Each point is reached from the start by the listed moves, each made once or not at all, plus a little noise. Is the number of moves made odd or even? Then give how often each move was made.
(in the rows, 128 means zero)

Moves:
(1): [151 153 122 120 128 138]
(2): [143 162 120 101  96 112]
(3): [132 116 136 141 127 129]
Start: [138 141 114 114 127 131]
Points:
[177 185 106  91  93 124] -> odd (1, 1, 1)
[174 199  99  77  95 124] -> even (1, 1, 0)

Moves:
(1): [149 111 135 125 140 136 149 105 128 133 163 139  93 145]
(2): [142 172 149 134 102 177 143 156 134 113 114 133 109 166]
(3): [143 126 126 159 100 132 134 131 104 102 103 130 147 105]
(4): [147 133 121 170 145 130 138 120 144 136 138 123 126 113]
(5): [130 128 154 120 139 106 142 136 136 125 145 125 113 136]
(6): [105 109 141 139 133 152 147 166 142 131 127 110 122 139]
(7): [108 131 123 123 115 113 153 145 141 114 134 124 124 113]
(8): [113 127 128 130 140 106 161 151 130 114 116 140 151 114]
(9): [119 121 142  97 130 114 138 136 144 129 129 139 109 103]
(10): [129 128 139 115 117 130 128 150 126 138 132 124 131 130]
(11): [134 130 133 150 120 124 137 128 143  95 140 162 120 126]
Start: [140 128 126 119 129 128 129 114 141 132 119 101 136  94]
Points:
[188 152 184 125 142 152 199 126 187 130 169 118  48 119] -> odd (1, 1, 0, 1, 1, 0, 0, 0, 1, 0, 0)
[136 117 142 209  90 141 197 187 171  79 125 108 138  54] -> even (0, 0, 1, 1, 0, 1, 1, 0, 0, 1, 1)
[148 165 160  93 104 163 155 151 162 119 107 117  98 106] -> even (0, 1, 0, 0, 0, 0, 0, 0, 1, 0, 0)
[169 149 176 129  54 158 214 169 164  60 138 156  75  85] -> odd (1, 1, 1, 0, 0, 0, 1, 0, 1, 1, 1)
[156 148 159 193 115 191 228 165 204  85 167 124  64 130] -> even (1, 1, 0, 1, 0, 1, 1, 0, 0, 0, 1)

Moves:
(1): [128 127 130 132 138 132 128 124 124 119 130 131 124 126 134 132 128 123
 146 126 136 121 128 134 115 142]
(2): [123 137  99 152 156 151 105 139 131 149 117 142 127 104 109 130 117 121
 113 119 128 112  91 131 132 139]
(3): [114 112 123 123 130  96 132 117 114 116 138 134 132 138 138 132 113 147
 135 131 127 129 129 137 130 138]
(4): [105 116 130 116  89 117 146 130 111 108 121 148 127 146 125 130 116 128
 152 131 135 129 130 136  95 126]
(5): [131 145 103 130 142 132 110 129 121 149 128 121 128 142 118 126 127 128
 122 122 121 142 139 129 141 136]
(6): [135 113 106 132 136 113 134 140 151 134 114 136 111 130 129 143 117 106
 145 100 136  96 130 112 126 118]
(7): [124 161 102 140 155  80 100 131 108 125 110 126 109 135 135 136 129 123
 107 125 133 133  99 127 137 135]
(8): [129 140 138 117 134 130 132 136 110 138 122 119 112 130 143 146 123 140
 114 134 118 118 114 137 152 131]
(9): [130 127 123 143 141 120 147 129 127 157 124 123 105 134 153 100 111 146
 127 136 127 118 126 111 130 132]
(10): [105 142 115 114 142 107 119 134 133 140  99 134 127 111 133 131 139 124
 130 129 113 117 136 145 134 134]
(11): [145 131 125 151 154 145 139 147 162 150 143 136 119 126 109 114 110 111
 128 130  93 121 134 135 132 120]
(12): [124 127 134 136 132 132 126 134 135 124 104 133 131 112 136 140 125 117
 113 143 154 125 142 130 123 132]
(13): [143 121 116 140 125 156 134 109 139 121 142 124 130 138 124 111 106 128
 133 140 121 124 138 118 112 112]
(14): [122 129 132 112 133 138 112 117 138 144 134 134 113 119 112 122 126 116
 113 143 122 128 112 137 123 151]
(15): [113 136 132 121 122 135 121 126 124 129 142 143 125 124 133 125 134 132
 128 137 125 131 138 118 146 119]
(16): [144 127 132 131 130 123 114 124 114 159 112 130 133 114 145 126 120 112
 100 126 113 129 113 130 160 132]
(17): [119 114 142 157 124 142 125 116 128 126 115 118 113 132 120 145 146 112
 132 134 146 110 141 123 122 118]
(18): [145 129 106 141 116 142 136 112 129 123 144 123 116 123 130 130 116 143
 134 126 117 148 131 131 123 123]
(19): [130 120 137 117 116 128 133 137 134 129 137 126 152 132 131 134 141 134
 150 141 115 135 127 122 132 133]
(20): [112 130 111 133 132 126 128 119 116 131 141 105 133 138 142 124 105 109
 128 124 125 135 121 134 129 117]
(21): [131 130 125 122 139 122 138 123 117 142 126 139 127 136 126 132 160 132
 114 125 153 134 134 132 134 120]
(22): [112 127 138 123 125 123 131 127 131 125 104 134 125 139 144 145 136 131
 125 115 133 131 117 136 138 135]
(23): [109 136 154 138 112 104 139 113  97 125 128 128 132 134 157 151 118 133
 113 118 139 117 129 125 104 131]
(24): [128 125 118 122 130 130 112 134 117 117 137 124 126 141 144 129 136 145
 111 123 137 141 128 144 124 119]
Start: [136 140 127 156 136 113 127 147 122 118 139 113 136 133 119 139 125 122
 129 127 120 152 154 141 183 128]
Points:
[104 157  79 188 202  22 145 141  87 179 124 113  58 182 229 199  69 135
  69 119 127 142 108 173 199 140] -> odd (0, 0, 1, 0, 0, 1, 1, 1, 1, 0, 1, 1, 0, 1, 0, 0, 0, 1, 1, 1, 1, 1, 1, 1)
[ 97 172  83 146 228  38 100 157 112 177 149 156  86 149 159 119 144 146
 112 164  95 154 140 177 212 163] -> odd (1, 0, 1, 0, 0, 0, 1, 0, 1, 1, 1, 0, 0, 1, 1, 0, 0, 0, 1, 0, 1, 0, 0, 1)
[106 159  54 180 235  36  73 125  84 215  26 120  39 161 199 185 116 109
  31 132 153 107 132 169 249 148] -> odd (0, 0, 1, 0, 1, 1, 1, 1, 1, 1, 0, 1, 1, 1, 0, 1, 1, 0, 0, 0, 1, 1, 0, 1)
[106 125 106 184 168  80 136 128  75 175  88 125 146 139 207 217  68  95
  78 105 145 103 104 150 219 126] -> even (0, 1, 1, 0, 0, 1, 0, 1, 0, 0, 0, 1, 1, 0, 0, 1, 0, 0, 1, 1, 1, 1, 1, 0)
[ 91 141  89 161 142 110 116 118 109 173 161 103 109 198 197 142  71 123
 117 118 112 143 152 120 178 120] -> odd (0, 0, 0, 0, 1, 1, 0, 0, 1, 0, 0, 0, 1, 1, 1, 0, 0, 0, 1, 1, 0, 1, 1, 1)
[125 149  56 160 176  85 117 138 120 184  66 116 135 128 181 193 130  73
 128  95 129 158 165 169 230 138] -> odd (1, 0, 0, 0, 1, 1, 0, 0, 0, 1, 0, 1, 0, 0, 0, 1, 0, 1, 1, 1, 1, 1, 0, 0)

Moves:
(1): [112 128 129 134 123 131 129 130 134 118 134 131 130 145 123 126 112 122
 133 117 129 113 134 122 129]
(2): [ 98 113 126 113 119  85 126 105 134 121 142 131  74 144  77 142 145 116
 127 155 140 102 102 106 133]
(3): [140 110 147 119 126 140 125 129 136 134 137 128 159 108 142 101 153 133
 144 125 122 145 146 109 124]
(4): [129 121 142 136 135 118 129 111 122 132 103 122 133 137 117 114 116 105
 136 140 138 136 125 113 115]
(5): [104 116 123 137 135 124 128 117 124 132 113 139 127 122 132 117 119 143
 127 115 118 119 111 133 125]
(6): [128 146 133 121 139 120 147 122 140 141 139 146 142 148 103 122 109 145
 132 112 140 156 135 120 108]
(7): [125 148 159 152 106 127 125 138 131 140 128 103 153 143 130 125 114 153
 125 100  89 112 124 129 147]
(8): [120 136 110 145 129 132 126 112 125 125 140 133 135 140 134 141 137 121
 104 130 118 141 105 100 142]
(9): [132 142 119 129 118 109 159 102 147 110 130 129 124 142 113 135 125 121
 140 100 120 129 101 142 117]
(10): [109 133 143 133 118 133 124 129 122 106 118 130 126 108 121 126 134 114
 128 146 140 130 114 138 146]
(11): [130 143 107 133 133 117 143 127 121 112 134 122 128 143 114 134 118 139
 150 141 122 144 136 122 117]
(12): [132 117 126 146 149 137 110 120 129 125 138 110 117 126 118 117 136 125
 123 150 157 132 129 124 128]
(13): [115 134 128 129 139  97 143 118 136 118 134 119 154 115 119 141 135 126
 108 116 125 128 134 130 125]
(14): [135 139 126 119 139 143 132 135 124 123 124 126 124 113 117 133 137 126
 132 118 141 128 134 113 123]
(15): [141 124 137 128 138 125 128 136 133 124 108 133 145 140 133 124 143 138
 133 120 119 132 133 137 131]
(16): [143 152 127 146 122 128 131 147 129 143 143 132 140 122 156 122 139 127
 133 115 121 125 113 123 142]
(17): [126 116 124 142 122 126 121 135 140 142 130 135 114 135 107 137 118 134
 146 134 137 129 144 127 140]
(18): [137 101 148 128 116 131 110 145 103 113 140 127 124 128 147 120 113 146
 120 119 162 118 110 129 136]
(19): [115 127 143 114 136 139 122 114 106 137 133 126 125 128 138 127 127 127
 140 126 158 138 140 129 136]
(20): [133 141 123 126 116 126 117 118 138 119 126 139 139 135 118 144 115 132
 134 131 124 136 123 119 100]
(21): [115 127 127 140 124 134 159 126 125 150 115 138 129 133 120 140 129 137
 111 149 142 124 138 134 106]
(22): [125 122 142 117 131 126 138 133 145 115 110 118 133 123 159 132 135 142
 127 136 122 138 121 131 138]
(23): [132 144 130 136 108 119 142 108 139 108 120 139 120 135 144 125 110 119
 114  93 101 135 136 152 113]
(24): [138 157 123 112 105 125 126 101 131 117 115 121 133 127 135 120 117 149
 113 113 124 119 123 135 145]
Start: [129 113 105 126 136 133 112 127 117 153 132 137 143 131 148 142 113 127
 130 166 123 123 131 126 136]
Points:
[105 155 178 171 122 181 114 113 106 166 102 117 213 110 179  83 135 183
 135 124 148 105 137 113 182] -> even (1, 0, 1, 0, 1, 0, 1, 0, 0, 1, 0, 1, 0, 1, 1, 1, 0, 0, 1, 0, 1, 0, 0, 1)
[101  56 143 172 122 111  60 117 140 118 141 157 139 125 155 131 162 162
 141 204 167 135  46  67 187] -> even (0, 1, 1, 0, 1, 0, 0, 1, 0, 1, 0, 1, 0, 0, 1, 1, 1, 1, 0, 1, 0, 1, 0, 0)
[ 77  67 123 148 135  35 147  43 143 142 158 165 148 169  58 131 104 137
 135 132 165 146  63  54 120] -> even (0, 1, 1, 1, 1, 1, 0, 1, 1, 0, 0, 0, 1, 0, 0, 0, 1, 1, 0, 0, 0, 0, 0, 0)
[ 61 148 113 155 131  77 200  27 171  94 165 161 138 152  45 152 136  96
  90 143 161 150 106  78  95] -> even (1, 1, 1, 0, 0, 1, 0, 1, 1, 1, 0, 1, 1, 1, 0, 0, 0, 0, 0, 0, 1, 0, 1, 0)
[ 82 123 100 149 141 106 113  66  74 115 122 130 160 157 123 141  52 156
 132 127 185 128 119  69 161] -> odd (1, 0, 0, 1, 1, 0, 0, 1, 0, 0, 1, 0, 1, 1, 0, 0, 1, 1, 1, 0, 0, 0, 0, 1)
[122 130 174 128 103 104 137  90 139 144  97 135 184 190 166 121  51 243
 154  60 131 133  94 156 179] -> even (0, 0, 0, 0, 1, 1, 1, 0, 1, 0, 0, 0, 0, 0, 1, 0, 1, 1, 1, 0, 0, 1, 0, 1)
[ 92 203 133 145  83 107 157  71 137 125 140 129 164 198  84 142  34 178
 186 103 132 144 133 134 168] -> odd (1, 0, 0, 0, 0, 1, 1, 0, 1, 1, 1, 0, 0, 0, 0, 0, 1, 0, 1, 0, 0, 0, 0, 1)
[ 95 164 186 174  71 125 168  75 124 129 109 164 160 197  83 151   7 142
 157  89 180 144 125 128  87] -> odd (1, 0, 0, 1, 0, 1, 1, 0, 1, 1, 0, 0, 0, 1, 0, 0, 1, 1, 1, 1, 1, 0, 1, 0)
[ 92 131 146 130 101 102  96  39 138 110 168 166 146 171 182 109  85 180
 109 110 167 148  69  63 145] -> even (1, 1, 1, 0, 1, 1, 0, 1, 0, 0, 0, 1, 0, 0, 0, 1, 0, 1, 1, 1, 0, 1, 1, 1)
[ 92 104 149 197 124 134  98 135  95 178 171 127 115 193 112 160 124 162
 121 165 199  81 101  63 192] -> even (1, 1, 0, 0, 0, 0, 1, 1, 0, 0, 0, 1, 0, 1, 1, 1, 1, 1, 1, 0, 1, 0, 0, 0)
